Each row of a before or after table is a point. One or more steps were done to the points. Then noise was added and the rows were shuffled. The steps act on columns, c1 being the first. What was done? A step turns or swaps two columns, mirrors them in a line or flattens them onto one, adds a multiple of one to another, or multiplies or shifts one. Angles are multiples of 10 degrees, from the lower column toward the higher: turns from -170 to 170, lines from 10 to 170 but not 90. Use the fewest steps. Two steps may share a column if one is a turn and the other turns, adds or multiplies; they go together, in the order done. Otherwise the lowest column goes first.
In the rows, 128 means zero.

Before (10 x 2):
[[115 138]
 [167 133]
 [105 113]
 [136 130]
 [164 137]
 [ 86  88]
 [137 114]
 [ 93 148]
 [122  88]
 [105 107]]
After (10 x 2):
[[ 76 105]
 [ 60  88]
 [175 134]
 [122 151]
 [ 82 110]
 [139 130]
 [ 24  88]
 [173 133]
 [119 113]
 [130 135]]
Steps: add 1.5 times c2 to c1

Before (14 x 6):
[[132 105 105 142 113  64]
 [108 144 148  97  64 122]
 [159 142 178 165 143 107]
 [112 141 154 134 120 136]
 [140 100 125 168  89 147]
 [159  79 145 163  97  77]
 [161 144 198 104 139 104]
 [158  35 124 133 127 121]
 [111 126 125 105 168 115]
 [146 132 125 135 147  99]
 [146  54  99 149 191 117]
 [113 154 186 129 146 153]
 [170  68 141 122  96  81]
 [189 169 167  91 135 130]]
After:
[[171 185  92  95 130 135]
 [141 113 101 132 112 130]
 [ 66 175 113 122 166  81]
 [ 46 156 138 135 139 123]
 [150 113  67 129 108 149]
 [123 109 121  99 146 163]
 [ 75 161 114 165 178  88]
 [139 114 105  93 124  63]
 [ 56 147 155 153 149 188]
 [127 149 133 133 155 145]
 [101 146 131 165 107  87]
 [143 162  55 102 155 139]
 [107 131 149 139 186  98]
 [142 156  79 168 147 140]]
Steps: swap c1 and c2; multiply c3 by -1; turn c5 and c6 by 80 degrees

Before, 12 rows:
[[129 117 175 126 129 167 137 152 104 159  96]
 [159 140 192 120 123 172 118 116 124 132 133]
 [110 156 161 130 129 177 138 158 125 112 111]
 [156 108 125  93 175 128 123  92 136 126 166]
 [ 99 120 129 142  74 177 115 181 185 154 122]
 [125  63 102 122  97 150  82 194 131  80 135]
 [118 102 130  75 114 126 113 125 120 114 171]
 [155 174 149 112 147 179 123  99  96 176 145]
 [125  90  93  96 107 115  88 102 139  96 131]
 [155 102 112 116  98 129 140 144 124 105 141]
 [162 163 148  92 144 117 105 125 132 161 140]
 [138 147 183 162 144 138 125 127  87 151 143]]
After, 12 rows:
[[ 91  76 102 111 174 160 107 139 139  78 191]
 [103 114 130 113 250 226 140 127 103 151 179]
 [132 160 149  97 107  69  82 133 120 156 126]
 [156 106 111 116 162 119 109 142 151 101 147]
 [139 105 175 105 105 195 134  97 148 165 149]
 [ 97  98  92 114 167  70 102 133 128  95  97]
 [142 137 190  96 130 197  97 134 140 131 114]
 [109 108 128  88 138  76 129 171 140 118 125]
 [142 163 149  87  78 198 103 141 149 178  96]
 [144 111 127  95  71  95 103 161  97 123  90]
 [125 162 160 111 123 217 149 108 133 113 161]
 [134 143 178 156  72 179 121 138 154 151 129]]
Steps: turn c1 and c7 by -50 degrees; add -0.3 times c10 to c2; turn c4 and c6 by 30 degrees; multiply c6 by 2; turn c5 and c9 by -150 degrees; multiply c5 by 1.6; swap c8 and c11

Before:
[[ 56  98 235 126 152 103 141 162 162 106 122 128 146 165 123 120 167 115
  152 143]
 [143  99  77 183 106 113 124 146 142 102 154 123 150 100 114 151 159 122
  102 172]
 [121  94  76 132 100 138 116 140 175 155 139 113 112 104 148 150  48 124
  121 195]
 [145 103 159 106 187  86 145 147 130 106 147 154  38 125 118 115 158 203
  119 156]
 [ 86 125 188 117 178 119 113  99 171 151 102 114 123 135 104 155 168 111
  147 171]
 [144 121  98 165  78  89 177 123 183 162 131 140 157 131 101 154 142 106
  149 140]
 [140 113  79 113 142 105 138 148  97 150  82 157 125 136  96 136 152 174
   91 134]
 [143 104  80 120 174 153 105 139 173 137  93 160 127 118 100 146  76 104
  135 139]
 [138 100 141 112 165 150 140 155 163 112  99  80 143 134 167  95  56 105
  117 135]
 [ 69 107  89 117 183 104 138 130 184 117 152 157 145 117 115 135 150 113
  124 173]]
After:
[[130 111 135 117  21 105 139 129 233 111 135 101 144 116 115 141 151 112
  124 173]
 [181 112 180 165 174  91 177 123 157 157 127 101 157 132 100 116 142 105
  148 141]
 [174 101 146 122  26 154 106 139 149 128  75  91 129 118  99 134  76 104
  133 139]
 [161 106  97 114  87 151 139 155 149 103  79 186 145 133 167 123  55 105
  118 134]
 [136 116  51 117 105 117 113  98 207 149  99 120 123 134 104  98 170 111
  148 171]
 [158  86 189 132 124 140 115 139 175 142 116 125 114 103 148 101  47 124
  121 195]
 [111 106 162 114  70 105 138 148  90 144  73 100 123 136  95 141 152 174
   93 134]
 [147 110 182 181 118 113 125 145 123  95 133 117 150 102 113 106 158 123
  101 172]
 [110 108  25 127 182 102 141 164 228  98 100 131 146 166 124 134 169 115
  151 143]
 [137 113  70 106  72  85 146 146 113  99 129 116  39 124 117 153 158 203
  122 157]]
Steps: turn c1 and c9 by -50 degrees; multiply c9 by 1.3; add 0.7 times c2 to c11; turn c2 and c10 by 20 degrees; turn c3 and c5 by 150 degrees; multiply c5 by 1.6; turn c12 and c16 by 140 degrees

Before (9 x 48):
[[181 166  95 135  66 119 127 116  34 136 155 118 149  87 102 130 160 150
  154  93 155 141 118 162  85 115  89 168 186 144 112  78 130 105 103 159
  135 144 104 126  89 111 197  85 170 128 102 121]
 [113 135  25 113  90 137 109 129  55 156 182 133 188 122 104 142 129 147
  135  97 125 134 132 128  46 126  74 165 159 195  81 107  85 108  81 167
   96 109  99 114  81 124 150  61 172 117  92 181]
 [132 148  57 110  75 167 112 159  67 166 172 159 168 121  77  93 147 108
  148  84 127  80 108 162  96 130  79 166 196 180 111 142 130 104 108 150
  113 116 120 116  97 102 157  61 172 131 101 130]
 [119 120 127 121  93 172 146 102 196 124 126 181 129 107 164 152 107 146
   92 163 116 129 157 144 158 168 129  85  94 106 132 149 158 122 143  96
  180  76 141 128 116 105  87 180 104  86  88 115]
 [125  56 134 200 130  89 189  90 158 145 104 179 140 133  96 154  79 133
   97 127 136 136 117  77 164 142 136 143  78 105  83 120 120 114 126 139
  110 125  83 138 208 170  82  61 159 148 193 112]
 [141 142 149 110 126 111 119 118 144 155 107 120  65 120 164 150  82 146
  116  91 101 146 147 121 120 151 161 100  80 116 115 127 167 103 101  93
  196  87 121 120 129  91  82 148 101 123 137  97]
 [101  92 153 191 112  93 130 120 159 170 105 182  58 126 140 125  87 111
  134 149 137 164 113  97 151 135 118 162  44 147 102  94  94 101  62 117
  131 146 112 118 126 176 110  54 144 156 174 162]
 [121 140 148  96  91 119 100 109 158 113 170 166  83 139 163 142 102 152
  116 154  92 143 155 126 144 158 134 103 138  81 107 115 166 106 141  92
  188  94  87 115 160 122  67 162 134  93 132 119]
 [143 116 127 117  84 149 124 136 168  86 153 154  88 114 153 158 101 130
  105 121 125 145  92 110 135 149 127  79 115  98 160 168 160 146 134 107
  164  84 134 100 129 129  65 135 127  54  94 131]]
After, 9 rows:
[[ 98  94 149 195 106  83 126 123 153 168 105 178  60 129 154 128  85 115
  129 150 136 163 102 100 148 132 115 103  41 142 102  85  90 101 187 121
  127 141 117 123 123 172 111  56 161 162 180 162]
 [119  54 135 201 130  77 195  87 165 140 108 174 135 136 141 151  81 140
   96 132 134 135 119  71 164 134 136 100  76 106  78 116 122 112 120 137
  107 125  84 146 208 169  83  65 132 157 196 113]
 [116 132  28 112  95 138 111 131  50 159 187 139 186 130 160 147 132 148
  133  95 137 138 129 130  40 127  71  80 157 195  85 104  87 107 164 166
   99 111  98 117  77 128 144  67 156 118  91 178]
 [134 123 129 124  86 174 126 135 173  86 151 157  87 119 117 155  97 133
   98 117 126 154  92 103 138 147 120 137 117  98 158 181 157 144 128 107
  170  87 133  99 134 133  65 134  77  54  92 133]
 [141 143 143 113 123 116 124 120 142 156 107 129  69 125 129 149  80 147
  118  86  98 150 154 124 120 154 161 153  79 113 112 128 163 104 153  90
  193  86 124 120 133  93  85 141 116 126 136  97]
 [119 116 124 120  85 188 154 107 196 123 130 185 137 111 110 153 102 139
   97 165 115 130 164 143 150 166 131 157  93  98 133 160 158 125 126  94
  178  71 140 124 116 107  89 187  98  86  84 123]
 [123 138 153 100  90 127 100 113 154 112 176 165  85 138 109 141 101 152
  115 155  90 144 153 135 144 152 134 131 139  82 107 114 167 105 121  87
  189  95  80 109 157 118  70 169 105  94 130 117]
 [132 152  58 115  78 168 109 155  67 164 174 155 165 116 154  92 148 104
  146  84 127  79 111 165  95 131  79  85 196 188 114 148 137 100 136 154
  117 118 114 119 100 103 155  65 151 129  99 124]
 [180 166  92 137  65 121 130 123  35 138 154 118 143  89 150 134 163 149
  154  91 160 140 118 164  84 117  93  88 192 146 115  59 126 109 141 160
  135 147 100 126  91 108 202  83 148 130 102 119]]
Steps: add -0.3 times c46 to c6; multiply c15 by 0.4; turn c15 and c35 by 150 degrees; multiply c45 by 0.7; turn c28 and c45 by 110 degrees; multiply c32 by 1.3
